Rows are points. A path goes straight from each point to the next, and from the last back to the first. The post is the endless flat space through its rows: a point in 2 columns, a line in 3, a plane in 4, and so on, so that a path can go around it. How many times does the path go around the post? Going back the other way cancels.
In the rows, 100 means zero.

Post, 2 rows:
94 71 60

98 111 142
Path:
126 62 166

141 86 69

109 120 64

96 116 84

128 112 98

124 61 80

96 57 159

120 124 187

157 87 74

105 136 144

65 110 111

39 55 103

86 15 67

115 64 73

121 77 53

129 89 76

156 142 195

135 168 117

82 138 106

46 100 109

71 72 132
Times around: 2

Post:
146 64 90 110

64 107 44 113

110 123 125 95
Path, 18 rows:
103 135 96 80

98 156 84 106

96 158 119 138

5 112 87 119

90 65 107 86

131 93 108 85

176 90 78 93

129 112 53 143

77 142 107 137

84 61 138 97

59 60 92 79

103 141 129 45

175 119 94 100

108 157 83 140

135 107 136 130

68 107 110 95

55 85 105 70

7 126 55 72
Times around: 3

Post, 5 rows:
82 91 111 82 123 118

120 60 73 55 74 120

130 62 105 42 91 94

60 127 128 132 103 115

103 130 82 90 114 116
Path (24 x 6):
70 113 96 87 118 140

77 119 95 79 67 80

46 100 143 148 69 92

93 62 127 46 65 83

5 103 126 123 128 120

52 128 74 145 115 143

166 116 99 101 50 88

114 97 163 77 88 114

107 127 103 35 101 96

75 66 91 84 51 141

121 147 101 93 146 130

68 65 57 106 115 171

127 92 91 51 119 83

73 70 51 48 66 129

63 101 119 86 118 126

54 73 150 97 106 88

110 47 76 74 142 101

116 60 82 80 86 96

106 45 64 34 103 70

47 101 103 89 77 123

144 126 123 46 77 98

163 25 109 39 120 121

86 113 93 125 126 125

98 36 150 85 42 115
Times around: 0

Post:
179 123 107 65 154 86 115 60 30

96 100 105 100 97 120 139 120 134

45 98 74 108 104 112 131 113 101

38 98 67 117 108 76 119 97 129

75 119 51 92 85 103 125 126 119

170 85 123 44 132 96 46 11 7

80 108 94 146 102 122 109 112 97

104 81 73 96 118 109 124 133 113
Path (26 x 9):
120 108 94 78 102 100 70 77 54

108 126 92 157 87 132 123 132 93

114 107 88 167 97 161 121 140 95

112 130 97 145 129 116 97 82 69

9 94 60 64 114 57 116 66 124

136 129 109 72 125 100 153 101 68

112 98 60 85 74 102 134 122 95

107 86 70 10 112 91 167 78 132

86 100 55 97 130 122 114 103 95

49 140 35 105 150 58 176 119 112

63 34 59 112 93 148 138 165 150

125 133 33 76 114 85 195 173 78

61 146 109 148 89 84 131 82 85

55 116 94 138 88 110 178 108 117

171 71 66 37 178 100 111 67 67

79 103 100 48 117 77 93 59 132

74 145 80 100 112 41 127 94 122

71 129 116 131 54 127 139 120 123

138 77 129 93 88 113 153 88 127

115 54 111 63 144 102 123 65 133

91 102 58 93 120 57 65 69 107

89 107 123 37 117 55 83 36 49

51 72 139 142 60 93 110 81 153

182 109 69 53 113 117 140 84 64

100 73 54 60 131 113 153 136 158

32 90 88 70 139 74 105 84 132
Times around: 4

Post (10 x 11):
124 105 145 100 109 130 87 129 103 124 112

112 113 145 65 119 103 102 108 96 86 120

110 91 143 82 89 65 82 112 109 125 126

104 106 143 85 66 105 98 114 91 101 137

106 119 97 100 76 105 101 123 128 66 107

84 80 99 119 78 122 94 120 96 55 92

88 112 96 117 89 153 91 71 117 89 23

66 130 100 135 109 120 99 69 122 117 62

91 87 103 72 95 102 103 125 118 118 131

132 83 154 89 94 114 106 97 124 94 142
Path, 21 rows:
74 102 128 96 115 89 64 102 96 135 91

91 139 65 99 70 126 115 111 92 66 115

96 71 117 80 115 178 115 78 82 102 55

105 125 117 142 99 127 91 122 137 125 80

131 136 132 105 50 127 108 117 118 86 102

142 95 129 149 116 112 56 112 101 117 74

113 101 98 131 108 83 43 117 120 118 77

145 141 169 41 107 172 85 98 94 108 47

63 142 148 103 93 113 100 96 103 72 70

80 70 103 84 5 124 118 103 93 54 99

113 87 122 98 112 94 107 80 105 158 127

106 53 103 64 52 193 98 91 70 84 102

109 82 96 76 96 156 94 106 155 58 116

87 100 127 76 111 169 111 110 142 94 83

69 105 99 112 85 125 87 89 130 121 117

129 81 104 158 54 117 77 91 87 73 100

141 132 175 130 57 131 105 64 97 90 81

93 77 110 81 71 115 93 111 57 129 129

138 80 125 94 84 142 99 125 85 35 79

84 107 134 83 65 97 122 94 144 108 96

117 81 140 117 66 123 94 139 158 174 174
Times around: 0

Post:
121 110 128 109 86 104 110 125 74 86 61 61 101 118

115 74 54 107 115 79 92 116 83 110 120 64 108 111

82 99 138 95 94 88 94 88 111 107 83 98 77 75

128 88 118 113 114 55 106 114 93 125 96 103 142 105

116 119 92 114 96 107 96 58 144 90 96 77 85 109

115 118 116 105 109 84 116 89 90 120 76 90 95 46

123 114 116 115 87 78 108 112 116 81 104 97 105 93

122 97 89 114 97 110 134 86 144 95 84 61 107 92

154 95 112 76 85 128 103 79 97 107 107 93 126 89

116 111 110 69 126 93 78 95 112 108 160 76 98 75

155 128 61 97 90 143 107 69 155 127 146 74 84 82

88 109 128 105 99 117 143 91 93 96 67 130 89 84

109 91 90 62 91 94 108 67 93 124 128 79 113 103
Path:
118 124 110 116 86 125 116 74 195 78 141 98 104 73

92 138 106 53 110 128 117 67 78 138 114 105 110 107

143 123 120 88 89 88 98 94 144 123 125 97 101 81

124 90 117 117 117 53 88 126 87 129 110 59 94 76

96 101 115 105 87 106 98 96 114 105 111 83 82 128

77 93 129 87 85 137 110 81 70 151 60 83 59 49

89 90 73 70 149 114 102 91 138 70 128 93 123 74

112 90 104 95 89 95 95 86 99 90 92 108 88 75

116 84 98 110 107 85 123 108 104 85 85 95 106 112

139 103 117 153 69 86 58 130 91 108 92 66 42 90

158 84 122 119 115 119 118 112 113 76 86 32 120 8

109 139 118 103 88 106 96 85 116 90 95 98 83 95

110 116 106 84 84 95 113 115 142 109 139 97 84 71

125 109 83 107 103 73 138 108 121 123 141 91 100 93

133 105 141 113 125 133 87 152 131 134 110 34 81 93

131 119 137 99 105 86 93 141 112 93 113 81 132 89

105 93 109 85 119 110 121 127 107 128 94 70 120 73

139 117 105 96 106 92 153 88 130 133 94 72 110 151

117 84 124 113 95 54 92 68 60 127 67 85 72 63

156 133 173 146 101 54 107 126 112 81 94 46 120 113

126 158 81 121 69 80 78 77 96 118 158 107 86 94

118 107 85 38 92 138 102 88 103 131 146 95 125 92

128 113 125 65 52 87 98 85 66 127 95 91 59 88

74 56 117 91 140 88 165 66 71 131 81 98 90 54
Times around: 5

Post, 17 rows:
114 69 124 144 52 136 112 81 109 60 60 132 116 133 118 118 131 129

161 105 88 73 122 97 50 52 149 109 110 89 113 112 99 70 142 95

106 58 50 97 131 113 136 107 86 156 123 90 110 72 144 78 93 91

153 72 145 77 36 119 95 115 128 97 103 147 86 153 36 87 146 69

39 120 142 70 119 78 131 91 124 114 119 85 81 126 116 141 69 116

28 77 64 87 103 41 119 120 77 64 76 114 89 99 152 125 44 159

46 85 129 93 72 101 110 91 103 74 110 127 76 118 109 117 111 155

120 95 72 82 114 174 116 74 117 99 76 118 110 101 123 72 115 47

68 108 51 91 130 73 102 70 97 112 131 140 87 115 115 100 89 94

90 56 60 108 77 82 130 126 97 85 66 96 110 99 120 73 135 62

89 146 125 131 121 108 118 127 154 127 90 104 111 94 120 72 108 120

73 151 110 85 84 72 97 121 111 149 107 97 103 105 82 125 97 110

107 150 84 99 118 84 126 18 125 102 74 78 29 74 110 101 12 90

118 85 136 112 88 110 71 37 98 93 85 158 60 109 74 104 113 62

105 88 141 96 58 94 129 107 96 68 126 99 134 117 104 95 93 121

146 101 106 86 105 90 120 78 85 93 69 87 97 109 29 106 95 112

126 120 132 87 114 94 122 111 126 80 105 100 60 124 101 108 119 94
Path, 30 rows:
143 30 79 150 86 85 75 116 111 54 49 148 127 149 111 74 122 136

145 114 100 106 99 78 81 84 93 92 79 93 59 128 108 92 106 47

85 47 56 102 60 19 88 105 125 100 30 48 133 109 77 96 49 135

138 100 55 92 59 120 105 126 90 71 115 107 125 126 114 47 121 74

56 145 86 73 89 131 105 90 101 97 99 101 68 124 107 83 109 57

86 90 73 155 56 69 103 186 98 144 122 87 186 102 168 115 106 121

130 133 91 65 80 92 150 136 148 137 112 67 66 141 114 156 75 86

96 143 141 116 138 61 117 81 118 107 103 126 78 84 96 102 81 67

108 100 113 71 82 49 92 87 154 169 65 69 41 84 151 85 70 89

108 37 113 41 144 122 90 92 93 99 99 141 93 114 132 77 64 119

115 104 136 129 140 125 109 83 90 109 84 127 98 93 84 114 158 117

49 159 123 74 127 97 137 133 135 117 150 151 112 127 116 161 112 102

122 80 79 87 30 122 102 99 120 153 96 108 96 141 56 149 119 72

52 147 150 153 108 64 118 90 76 157 104 81 77 81 127 164 71 96

65 80 47 88 122 23 85 63 52 105 96 97 91 84 99 56 89 130

107 82 96 65 118 85 149 75 78 153 91 94 19 88 99 156 55 165

112 167 102 80 75 115 117 63 110 87 173 195 66 139 124 117 70 62

145 31 54 63 90 64 99 84 91 101 85 123 89 87 87 64 69 100

104 99 103 82 80 66 123 34 170 95 114 73 98 111 120 108 37 98

86 153 78 101 96 25 117 137 148 51 115 71 80 111 126 71 63 110

74 130 62 58 110 120 85 97 123 99 106 158 8 114 83 58 114 60

84 99 155 98 108 67 89 67 101 68 91 123 21 142 102 105 149 106

90 141 173 166 110 43 120 69 108 124 167 122 128 120 94 121 152 109

77 130 84 64 105 84 51 45 174 123 100 125 62 93 93 124 136 89

97 70 94 66 86 60 122 61 110 100 96 29 106 84 94 96 48 74

76 146 143 127 126 116 160 108 89 86 53 81 122 121 104 134 44 98

66 57 134 100 33 141 125 146 55 68 35 125 143 133 113 87 99 91

103 94 126 93 113 41 113 142 120 137 117 92 119 113 88 81 134 107

159 94 101 109 120 142 130 60 97 103 129 141 167 81 98 51 59 61

164 48 9 101 170 92 161 139 68 105 112 121 131 99 96 68 84 100
Times around: 3

Post:
98 86 70 143 101 81 100 124 154 127 108 126 103 70 138 77 137 117

108 96 97 130 83 83 112 93 104 92 98 146 127 65 143 117 87 99

135 81 74 84 108 127 133 104 110 95 123 110 108 112 59 94 76 126

132 92 95 126 109 81 125 79 84 123 93 99 134 64 136 70 113 123

105 101 120 65 137 103 87 109 116 69 80 90 104 74 48 70 77 110

142 104 100 75 103 98 107 92 100 130 77 84 88 74 37 97 71 69

86 89 84 112 124 93 89 90 109 135 90 126 132 117 125 113 141 122

146 100 131 86 94 63 114 93 95 72 99 90 72 87 86 74 89 62

95 121 94 81 62 114 102 111 89 95 109 89 104 105 71 62 76 94

90 70 92 94 110 140 131 93 116 91 88 92 87 100 45 81 85 75

105 65 79 99 138 117 99 131 92 126 130 94 108 91 61 102 113 108

118 63 97 127 123 90 103 82 100 162 110 118 103 84 176 79 100 104

98 100 51 71 126 89 108 84 113 72 88 42 73 106 33 84 64 59

62 71 73 79 101 94 134 94 104 118 107 94 94 101 35 108 83 140

108 61 96 140 106 56 99 111 111 118 85 116 103 120 88 73 92 97

116 104 80 145 122 90 97 93 94 104 98 143 90 79 94 80 129 126

96 145 95 62 118 89 143 132 83 74 104 92 102 125 31 87 74 83
Path (28 x 18):
152 87 95 121 164 37 137 87 122 57 41 79 83 106 69 103 90 50

114 39 97 104 141 110 69 119 154 65 87 97 99 92 47 109 65 91

97 70 106 141 114 140 97 121 141 118 114 132 83 59 58 63 109 100

81 70 111 88 145 134 122 85 101 97 108 102 128 129 51 85 77 103

134 102 66 141 95 93 131 103 114 91 147 114 127 116 150 92 94 119

79 95 122 79 80 118 111 117 94 95 87 70 69 77 63 52 66 103

114 68 30 106 97 111 123 147 116 138 159 105 67 96 126 93 121 95

174 52 84 148 137 125 145 108 51 67 140 152 76 91 59 80 114 61

115 98 48 129 136 74 131 69 157 82 105 111 83 85 139 133 106 23

103 38 126 79 108 96 91 81 134 136 114 82 82 89 24 109 118 118

182 81 107 114 133 109 150 95 96 116 124 106 84 114 79 73 97 45

108 135 79 104 140 45 140 108 56 107 98 132 128 103 73 90 125 124

112 98 51 129 125 44 94 148 82 109 103 132 61 117 99 107 102 57

139 117 75 69 159 82 116 89 79 69 79 65 125 103 142 100 116 109

83 65 91 112 132 112 111 136 119 144 96 90 96 114 95 123 67 5

103 92 86 101 109 79 151 125 97 86 90 50 88 116 72 73 81 88

152 124 110 121 159 96 120 93 85 76 91 87 103 70 77 109 118 77

89 74 93 91 145 74 78 90 157 71 89 89 111 102 103 119 111 56

50 80 65 113 65 122 111 86 104 122 96 124 106 110 74 75 46 89

82 80 49 107 89 64 81 76 129 105 80 118 79 34 141 106 121 86

130 101 125 60 73 111 91 112 121 77 87 92 105 118 97 41 52 101

94 75 109 103 56 108 111 110 119 109 109 110 103 92 93 100 56 90

141 130 65 104 125 84 98 135 119 76 104 106 150 93 72 125 105 120

156 54 103 91 121 54 93 160 107 93 89 110 121 128 52 136 88 108

80 131 62 120 133 83 106 129 103 54 59 116 118 47 106 80 130 93

65 110 43 96 62 52 139 98 121 125 86 104 111 101 29 107 66 127

113 41 103 106 93 88 94 101 128 139 112 81 120 85 70 104 79 48

77 104 98 98 52 114 124 116 79 142 130 88 132 118 88 68 71 118
Times around: 0

Post, 17 rows:
118 56 96 101 95 52 127 96 73 126 116 112 106 80 147 79 118 114

112 136 132 84 105 109 118 121 78 90 123 79 74 63 116 100 96 112

122 99 121 84 98 114 79 96 61 130 116 69 121 94 123 100 109 55

118 73 88 126 58 60 94 70 95 110 113 89 131 68 121 101 123 87

107 127 94 89 60 80 111 99 112 133 103 93 99 110 98 98 87 94

105 90 97 106 95 73 76 110 73 100 119 101 70 76 127 41 92 99

84 168 101 114 94 88 80 75 96 134 60 93 91 110 86 81 121 46

97 78 88 128 98 116 90 111 91 111 99 71 125 112 123 77 97 124

102 45 108 90 76 155 104 75 53 56 87 90 159 79 95 95 88 124

105 114 131 88 114 118 113 64 85 72 102 59 129 78 90 85 74 99

86 117 131 73 127 71 64 99 99 137 77 68 91 88 84 112 108 90

111 90 152 96 122 119 97 132 110 72 48 97 107 88 88 75 90 106

135 104 118 80 123 81 95 88 103 141 84 96 90 97 112 119 98 121

95 109 89 74 44 103 80 101 111 45 60 98 97 136 113 111 123 108

117 110 62 121 97 50 80 116 109 109 73 99 104 109 82 100 142 79

110 86 83 122 98 130 83 90 88 83 79 57 74 100 101 95 96 85

93 103 122 108 95 107 78 101 49 110 99 103 117 115 136 112 83 64
Path:
100 46 69 122 86 109 54 84 48 116 111 60 128 100 108 42 118 120

91 101 115 170 119 92 94 72 63 113 78 104 146 72 107 88 84 131

102 90 173 72 140 163 153 77 47 71 104 77 67 108 147 81 39 124

134 99 129 137 107 84 93 90 114 145 81 126 104 89 101 157 110 70

68 70 79 91 59 133 95 95 85 133 81 79 175 119 86 55 106 97

73 81 68 90 122 93 68 102 65 134 66 122 116 110 101 40 106 90

122 97 139 122 98 140 102 81 117 78 106 97 130 109 125 73 89 85

101 122 91 109 81 90 83 80 94 120 102 52 73 94 105 104 107 95

102 119 83 89 100 74 118 94 123 105 57 63 111 141 77 101 102 96

87 127 104 105 105 97 81 108 76 77 108 68 110 130 91 119 117 120

77 114 77 94 135 88 84 126 88 81 105 65 89 123 109 77 118 110

162 92 145 93 109 114 102 101 103 60 71 92 113 48 125 128 119 79

103 101 75 116 62 70 101 37 99 177 70 45 143 91 76 123 80 59

137 103 79 129 124 102 87 97 93 91 61 82 102 115 136 104 126 98

142 90 121 120 119 66 100 128 104 125 98 70 120 77 150 110 111 115

115 72 102 93 61 107 109 72 96 5 78 84 113 88 83 83 61 145

65 148 117 73 103 109 115 86 50 100 113 82 61 111 80 66 54 70

116 113 81 98 84 103 68 91 76 148 79 104 128 119 82 82 122 79

100 83 85 129 104 123 76 89 53 104 101 51 109 78 118 102 56 109

95 90 66 105 78 80 90 113 106 128 78 68 131 104 110 91 135 112

113 61 104 97 45 120 85 89 75 137 85 105 116 88 103 23 93 73

84 65 117 105 127 108 79 53 51 117 84 103 131 101 79 37 73 88

109 144 79 112 59 121 94 89 94 73 103 101 117 119 89 105 81 72

97 80 105 83 83 101 79 119 70 60 86 81 124 82 115 79 100 68

74 142 98 84 89 117 76 141 83 137 81 64 78 119 113 96 110 119
Times around: 2

Post:
89 136 126 75 104 109 109 106 97 114 105 65 130 123 67 104 100 98

143 60 100 114 98 89 103 113 79 117 93 121 89 104 96 96 96 102

89 111 91 80 101 120 132 78 105 126 108 71 92 98 129 109 126 129

107 127 153 106 102 84 166 74 111 92 90 122 70 118 91 104 87 109

109 101 100 124 112 90 92 92 103 115 112 118 86 110 128 89 91 65

123 78 110 107 71 94 104 68 127 132 116 106 85 99 98 87 61 96

108 77 128 105 88 78 63 92 74 86 79 142 87 82 123 98 67 86

108 56 57 117 80 106 62 105 103 107 73 120 87 123 100 78 77 99

98 46 104 109 97 128 65 106 105 76 125 110 98 134 115 94 94 86

101 101 147 113 84 80 91 102 82 129 103 125 57 123 101 81 68 106

127 102 124 95 125 107 90 87 105 121 88 123 53 95 93 79 67 100

107 86 81 63 91 103 53 117 124 82 137 75 105 101 111 84 149 105

71 121 48 35 102 101 103 88 101 96 153 87 133 113 119 88 145 123

132 93 129 109 89 100 103 67 76 118 87 102 90 119 112 70 93 82

87 123 93 22 100 90 129 115 90 92 122 45 103 121 116 96 119 93

114 110 144 119 89 99 118 88 62 91 100 111 66 79 103 58 51 102

100 134 77 62 77 121 120 96 92 98 133 73 102 119 96 127 130 91
Path, 29 rows:
76 101 99 134 111 110 77 57 134 165 77 120 85 116 145 111 134 99

95 95 89 101 128 92 66 81 85 113 62 127 61 94 146 108 87 56

61 125 129 85 139 90 121 91 83 50 101 114 64 99 139 64 90 95

80 51 79 98 64 147 94 107 125 103 118 92 43 79 111 67 113 144

98 61 77 87 116 108 73 94 127 92 114 96 104 123 155 60 81 44

133 119 109 91 106 103 125 90 119 108 116 94 96 122 106 108 113 82

90 108 87 57 89 123 57 118 104 100 124 100 84 71 92 19 59 128

85 152 84 87 93 81 108 89 75 133 88 128 94 144 63 50 55 86

143 86 99 85 80 33 114 107 147 140 100 124 32 136 83 91 90 80

104 114 74 120 104 91 109 81 149 83 109 95 63 84 112 100 110 101

142 130 124 92 82 23 142 116 31 100 84 132 96 112 94 98 86 115

97 99 69 90 127 59 105 107 94 111 97 146 92 154 138 72 109 76

124 84 131 134 106 125 117 84 105 111 86 121 79 117 120 102 77 116

104 123 134 89 102 115 103 37 123 137 131 95 100 89 107 102 96 125

103 120 83 124 103 96 64 72 118 101 112 124 99 113 89 86 74 111

138 106 99 48 68 114 95 73 89 139 141 78 108 109 112 105 83 110

125 125 94 132 5 117 151 78 65 72 130 130 90 109 87 134 85 56

76 94 171 99 138 112 111 96 124 64 122 126 55 84 103 76 69 116

57 101 96 149 126 134 66 91 163 127 129 116 72 142 72 94 108 91

81 106 126 128 82 134 113 76 154 102 112 96 107 97 86 100 88 87

152 58 140 98 112 103 108 141 75 85 64 114 97 115 98 92 144 123

128 92 94 137 103 110 105 94 79 126 118 117 99 125 101 78 70 102

68 157 97 63 95 45 116 97 58 120 113 103 78 138 154 45 59 94

142 97 122 104 89 82 130 97 136 129 91 94 81 100 111 31 128 127

92 54 76 79 42 122 105 104 133 137 106 50 122 131 92 108 84 119

128 135 125 95 122 97 142 74 78 75 106 130 61 121 123 102 88 70

123 92 92 109 62 77 82 76 139 95 150 116 46 110 128 123 104 111

97 47 51 85 113 82 81 135 127 116 128 111 115 98 135 115 72 86

161 41 75 119 82 128 149 114 78 96 100 100 68 120 129 63 161 109
Times around: 1
